Each row of a before or after table is a point. One or more steps were done to the points. Then noise was added and the rows were shuffled. The steps act on how far a point lies along the listed directions, d1 being the first. Name the steps. A step turns or swaps two directions, mirrors them in a line or flattens them onto one, adds a multiple of one to another, or multiplies one. Angles are multiples of 10 degrees, from the lower direction toward the higher: turns from -170 to 170, lines from 10 to 170 but not 90. Use the fewest steps. Two steps may share a direction if one is a turn and the other turns, adds or multiplies; they go together, in the order done. Otherwise the lowest direction goes first.

Directions:
(1): [-2.01 -3.06 -0.54]
(2): [ 2.25 -1.88  2.26]
Before (13 x 3):
[[-0.63  0.02 -0.54]
 [ 0.28 -0.25  0.28]
 [ 0.21  0.95 -0.31]
 [-0.13 -0.66 -0.02]
 [ 0.20 -0.56 -0.09]
 [ 0.11  0.40  0.02]
 [ 0.46 -0.17  0.25]
 [ 0.13  0.91  0.01]
 [-0.27  0.57 -0.28]
 [-0.13 -0.37  0.16]
 [ 0.87  0.50  0.54]
 [ 0.08 -0.40  0.16]
 [-0.31  0.34 -0.41]]
After:
[[ 0.51 -0.46  0.45]
 [-0.19  0.35 -0.40]
 [-0.27 -0.28 -0.08]
 [-0.90  0.09 -0.68]
 [ 0.12  0.42 -0.04]
 [ 0.13 -0.55  0.22]
 [ 0.39  0.40 -0.25]
 [-0.44 -0.91 -0.22]
 [-0.08 -0.64  0.24]
 [-0.11  0.41 -0.22]
 [-0.63 -0.67 -0.04]
 [ 0.17  0.36  0.14]
 [ 0.48  0.48  0.09]]
Steps: turn d1 and d2 by 150 degrees

Directions:
(1): [ 0.64 -0.59 -1.57  0.68  1.67  4.58]
(2): [-1.52  2.24 -2.37  3.26 -1.98 -0.07]
(3): [-2.31 -0.61 -1.82 -3.41 -2.40  1.01]
(4): [ 2.58 -3.03 -0.23  1.20 -3.17  0.15]
(5): [ 2.05  3.35  1.95 -1.11 -2.01  1.71]
(6): [-2.92 -1.14  3.49  1.43 -0.93  1.58]
Before (9 x 6):
[[ 0.71  0.28  0.09  0.02  0.16  0.41]
 [-0.66 -0.36 -0.43 -0.36  0.37  0.08]
 [ 0.50  0.01 -0.39 -0.29 -0.34 -0.45]
 [-0.41 -0.22  0.44 -0.28 -0.01  0.77]
 [-0.62 -0.91  0.60  0.06  0.45 -0.45]
 [-0.25 -0.13 -0.30 -0.36 -0.16  0.12]
 [-0.34  0.47  0.87 -0.03 -0.12  0.40]
 [ 0.64  0.24 -0.17 -0.74  0.27  0.24]
 [ 0.24 -0.61 -0.53 -0.60  0.13 -0.35]]
After:
[[-0.17 -0.08 -0.41 -0.39 -0.13  0.09]
 [ 1.07  0.39 -0.30 -0.13  0.26  0.25]
 [-1.46 -1.22  1.62  0.48  0.17  0.01]
 [ 1.29  0.32 -1.32 -0.65 -0.08 -0.89]
 [ 1.01 -0.33 -1.38 -0.95  0.34 -0.75]
 [-1.22 -0.56  1.39  0.14 -0.25  1.22]
 [-1.20  0.13  1.95  0.41 -0.41  0.91]
 [ 1.44  0.53 -1.07 -1.11  0.50 -0.19]
 [-0.68 -0.37 -0.37 -0.37  0.36  0.11]]
Steps: multiply d6 by 3

Directions:
(1): [-1.81  4.43  1.50 -1.87  3.57 -1.51 -0.46 -0.90  0.37  1.87 -1.43]
(2): [ 0.37  1.91 -0.79 -0.49 -2.76  0.16 -4.51  0.68 -3.69  1.82  0.65]
(3): [ 2.47 -1.10 -0.56 -0.59 -0.57  0.98 -2.74 -3.44  3.50  1.80 -2.51]
(4): [ 1.15 -2.27  5.12  0.42  0.36 -0.81 -1.17  3.27  0.29  1.94 -0.94]
(5): [-2.01  1.78  3.65 -0.68 -3.19  3.52  0.75 -1.54  1.30 -0.61  1.36]
Before (11 x 11):
[[-0.12  0.30  0.23 -0.28  0.67 -0.75 -0.32 -0.30  0.13  0.57 -0.39]
 [-0.19  0.24  0.10 -0.33  0.83 -0.02  0.26  0.00  0.20  0.23 -0.32]
 [ 0.18  0.61 -1.16 -0.25  1.25 -0.56  0.00 -0.88  0.50  0.10 -0.33]
 [ 0.24 -1.19 -0.16  0.41 -1.03  0.11  0.27  0.32 -0.05 -0.29  0.18]
 [-0.32 -0.21 -0.06  0.28  0.18 -0.21  0.50  0.22 -0.06 -0.25  0.13]
 [-0.36  0.82 -0.45 -0.43  0.45 -0.35  0.03 -0.47 -0.22 -0.15 -0.14]
 [-0.68  1.06 -0.65  0.08  0.14 -0.14  0.81  0.18 -0.67 -0.42  0.55]
 [-0.19  0.15 -0.55  0.02 -1.10  0.06 -0.44 -0.32 -0.78  0.06  0.45]
 [-0.41  0.75  0.55  0.05  0.09 -0.20 -0.04  0.23 -0.44 -0.07  0.21]
 [-0.06  0.48  0.09 -0.34  0.61  0.31  0.12 -0.68  0.44  0.19 -0.40]
 [-0.26  0.73  0.02 -0.43  0.67 -0.19 -0.26 -0.23  0.14  0.31 -0.31]]
After:
[[ 0.08 -0.75 -0.64  0.29 -0.93  0.14  0.36 -0.06 -0.05 -0.43  0.28]
 [-0.29 -0.20 -0.01  0.23  0.22 -0.23  0.47  0.23 -0.02 -0.24  0.10]
 [-0.38  0.45  0.08  0.28 -0.02 -0.25  0.63  0.80 -0.69 -0.23  0.48]
 [-0.12  0.46  0.33 -0.34  0.58 -0.23 -0.29  0.05  0.13  0.41 -0.35]
 [ 0.57 -0.16 -0.22  0.02  1.08 -0.57 -0.21 -0.18  0.54  0.33 -0.38]
 [-0.09  0.21  0.36 -0.30  0.67 -0.73 -0.35 -0.17  0.17  0.58 -0.43]
 [-0.10  0.23  0.21 -0.24  0.33 -0.44 -0.12  0.03 -0.20  0.00 -0.26]
 [-0.05 -0.05 -0.34  0.10 -1.13  0.03 -0.52 -0.08 -0.74  0.13  0.40]
 [-0.41  0.72  0.54  0.07  0.05 -0.22 -0.07  0.32 -0.40 -0.06  0.22]
 [-0.08  0.09  0.29 -0.30  0.80 -0.01  0.23  0.10  0.19  0.26 -0.33]
 [ 0.10  0.16  0.49 -0.24  0.54  0.31  0.09 -0.40  0.47  0.27 -0.48]]
Steps: flatten d1 and d4 onto the line at 20 degrees

Directions:
(1): [ 0.37  2.31 -0.04  0.03 -1.34 -1.29 -0.81 -4.31  4.20  2.27 -1.04  1.47
 -2.14 -2.31]
(2): [ 0.00  3.00  1.31 -3.74  1.74 -1.67 -2.20  2.72 -1.26  3.04  2.10  0.83
 -2.15  0.82]
(3): [-3.64 -0.11  1.37  0.76 -5.17  1.29 -0.83 -0.60 -0.21  1.89  2.89 -1.69
  0.04  2.05]
Before:
[[ 0.52  0.06 -0.34 -0.42  0.86 -0.46 -0.08 -0.33  0.40 -0.20 -0.50  0.42
  -0.39 -0.23]
 [-1.18 -0.05  0.25  0.51 -1.52  0.50 -0.18 -0.56  0.22  0.37  0.76 -0.38
   0.18  0.19]
 [ 0.54  0.02 -0.13 -0.37  1.13 -0.30  0.10  0.07 -0.01 -0.31 -0.63  0.28
  -0.18 -0.48]
 [-0.19 -0.04  0.05 -0.07  0.43  0.28 -0.07  0.43  0.06 -0.21 -0.23  0.11
   0.02  0.18]
 [-1.42 -0.16  0.55  0.39 -1.62  0.69 -0.61 -0.24 -0.16  0.72  0.67 -0.45
   0.23  0.77]
 [-0.10  0.23  0.21 -0.07 -0.02 -0.11 -0.03 -0.24 -0.07 -0.01  0.16 -0.23
  -0.20  0.15]
 [-0.47 -0.65 -0.14  0.05  0.03  0.28  0.02  0.29 -0.38 -0.66  0.03 -0.13
   0.25  0.13]
 [-0.45 -0.04 -0.01  0.61 -1.12  0.44 -0.12 -0.35  0.24 -0.18  0.06  0.13
   0.25  0.46]
 [-0.48 -0.26  0.37  0.46 -0.99  0.37  0.16 -0.70  0.35  0.23  0.19 -0.13
   0.04  0.03]
 [ 0.39  0.05 -0.03 -0.07  0.78 -0.12  0.20 -0.46  0.55 -0.35 -0.51  0.39
  -0.32 -0.31]
 [ 0.04  0.28  0.11 -0.71  0.12 -0.31 -0.28 -0.07  0.03  0.24  0.07  0.20
  -0.05 -0.21]]
After (11 x 14):
[[-0.43  0.06  0.03  0.51 -1.07  0.40 -0.20 -0.26  0.20 -0.09  0.11  0.16
   0.20  0.49]
 [ 0.05  0.21  0.05 -0.62  0.08 -0.28 -0.22 -0.16  0.07  0.16 -0.01  0.17
   0.03 -0.27]
 [-0.45 -0.58 -0.11 -0.01  0.04  0.24  0.02  0.35 -0.42 -0.60  0.09 -0.10
   0.23  0.16]
 [-1.21  0.03  0.27  0.43 -1.49  0.45 -0.22 -0.52  0.19  0.43  0.81 -0.38
   0.12  0.21]
 [-1.42 -0.11  0.56  0.38 -1.66  0.68 -0.60 -0.23 -0.16  0.76  0.69 -0.44
   0.23  0.77]
 [-0.11  0.21  0.21 -0.05 -0.04 -0.09 -0.01 -0.27 -0.06 -0.02  0.14 -0.25
  -0.21  0.16]
 [-0.46 -0.18  0.41  0.37 -0.92  0.32  0.09 -0.61  0.31  0.35  0.26 -0.08
  -0.04  0.06]
 [-0.19 -0.05  0.06 -0.05  0.42  0.29 -0.05  0.41  0.04 -0.22 -0.25  0.08
   0.00  0.16]
 [ 0.38  0.09 -0.02 -0.11  0.80 -0.12  0.18 -0.45  0.55 -0.33 -0.48  0.40
  -0.34 -0.27]
 [ 0.55  0.00 -0.14 -0.34  1.11 -0.28  0.11  0.05  0.01 -0.34 -0.64  0.26
  -0.17 -0.47]
 [ 0.52  0.07 -0.36 -0.38  0.86 -0.44 -0.08 -0.37  0.40 -0.22 -0.54  0.42
  -0.35 -0.23]]
Steps: multiply d2 by 0.7

Directions:
(1): [ 3.17  2.93  0.07  0.75 -2.51  0.18 -0.44 -0.31 -4.88 -1.38  1.64 -3.03
 -0.44  2.45 -0.89 -0.34 -3.50 -0.47  2.93  0.18]
(2): [-0.20  2.90 -0.21  1.86 -0.63  4.27 -0.83 -1.29  0.86  3.07  1.81 -0.16
 -2.55 -0.37 -4.68 -1.08  1.60  2.52 -1.71 -1.91]
(3): [ 0.19  0.56 -2.29 -0.25 -0.61 -0.63  2.76  3.25 -0.22  5.91  2.87  1.30
  0.02  1.99  3.50 -1.78 -1.03  0.96 -0.14  0.82]
(4): [ 1.74  1.67  1.14  1.06  1.14 -4.46  2.60 -0.87  1.04  0.21  0.22 -2.10
 -1.38 -4.57 -0.25  0.69 -1.98  4.35 -0.91  1.41]
Before, 9 rows:
[[ 0.04  0.36  0.09  0.01  0.09  0.36  0.13 -0.01  0.78  0.76  0.24  0.15
  -0.26 -0.42 -0.33 -0.16  0.28  0.67 -0.35 -0.24]
 [-0.27 -0.53 -0.21 -0.23 -0.16  0.54 -0.44  0.41 -0.42 -0.18  0.12  0.43
   0.13  1.06  0.81 -0.19  0.08 -0.79  0.48 -0.21]
 [ 0.13  0.10 -0.15  0.21  0.19 -0.15  0.54  0.13  0.11  1.13  0.53 -0.01
  -0.16  0.27  0.37 -0.33 -0.32  0.33 -0.35 -0.07]
 [ 0.29  0.40  0.00  0.32 -0.35  0.23  0.35 -0.08 -0.65  0.04 -0.03 -0.30
   0.02  0.57 -0.53 -0.04 -0.40 -0.22  0.24 -0.19]
 [ 0.40 -0.21 -0.03 -0.05  0.23 -1.03  0.45  0.20 -0.19 -0.67 -0.16 -0.40
   0.34 -0.08  0.54  0.14 -0.36  0.12  0.41  0.42]
 [ 0.07 -0.53  0.09 -0.65  0.30 -0.64  0.16  0.38  0.04 -0.14 -0.14  0.30
   0.49 -0.04  1.03  0.12 -0.46 -0.37  0.48  0.33]
 [-0.50 -0.19 -0.85 -0.37 -0.21  0.76  0.17  0.98 -0.04  1.63  0.44  0.91
   0.37  1.28  1.03 -0.58  0.07 -0.92  0.00 -0.08]
 [ 0.45  0.76 -0.11  0.38 -0.52  0.81  0.09  0.32 -1.10  0.07  0.69 -0.43
  -0.18  0.72 -0.80 -0.22 -0.27 -0.06  0.64 -0.41]
 [ 0.21  0.39 -0.26 -0.11 -0.49  0.85 -0.37  0.20 -1.03  0.20  0.62  0.21
   0.05  1.29 -0.10 -0.18  0.01 -0.49  0.42 -0.15]]
After:
[[ 0.51  0.82 -0.09  0.44 -0.47  0.63  0.20  0.30 -1.05  0.04  0.71 -0.48
  -0.25  0.56 -0.80 -0.20 -0.35  0.13  0.63 -0.35]
 [-0.09 -0.36 -0.08 -0.11 -0.02  0.04 -0.16  0.31 -0.29 -0.14  0.17  0.22
  -0.02  0.53  0.76 -0.13 -0.16 -0.30  0.38 -0.05]
 [ 0.32 -0.28 -0.07 -0.12  0.19 -0.78  0.30  0.26 -0.25 -0.69 -0.19 -0.28
   0.42  0.20  0.56  0.08 -0.25 -0.14  0.44  0.35]
 [ 0.07 -0.57  0.07 -0.64  0.32 -0.63  0.16  0.36  0.05 -0.16 -0.14  0.32
   0.52 -0.04  1.04  0.12 -0.49 -0.39  0.47  0.33]
 [ 0.01  0.31  0.04  0.01  0.03  0.52  0.05  0.03  0.74  0.78  0.24  0.22
  -0.20 -0.29 -0.32 -0.14  0.35  0.54 -0.32 -0.27]
 [ 0.30  0.46  0.00  0.36 -0.33  0.21  0.41 -0.10 -0.61  0.04 -0.03 -0.33
  -0.03  0.49 -0.57 -0.04 -0.41 -0.16  0.23 -0.22]
 [-0.26  0.02 -0.71 -0.21 -0.07  0.20  0.51  0.89  0.09  1.65  0.43  0.62
   0.20  0.71  1.02 -0.45 -0.18 -0.36 -0.10  0.07]
 [ 0.39  0.55 -0.16  0.02 -0.41  0.41 -0.10  0.16 -0.92  0.20  0.64  0.01
  -0.08  0.87 -0.14 -0.10 -0.17 -0.06  0.33 -0.02]
 [ 0.04  0.05 -0.18  0.17  0.19 -0.04  0.47  0.13  0.06  1.12  0.53  0.04
  -0.11  0.40  0.36 -0.39 -0.29  0.22 -0.30 -0.13]]
Steps: multiply d4 by 0.4
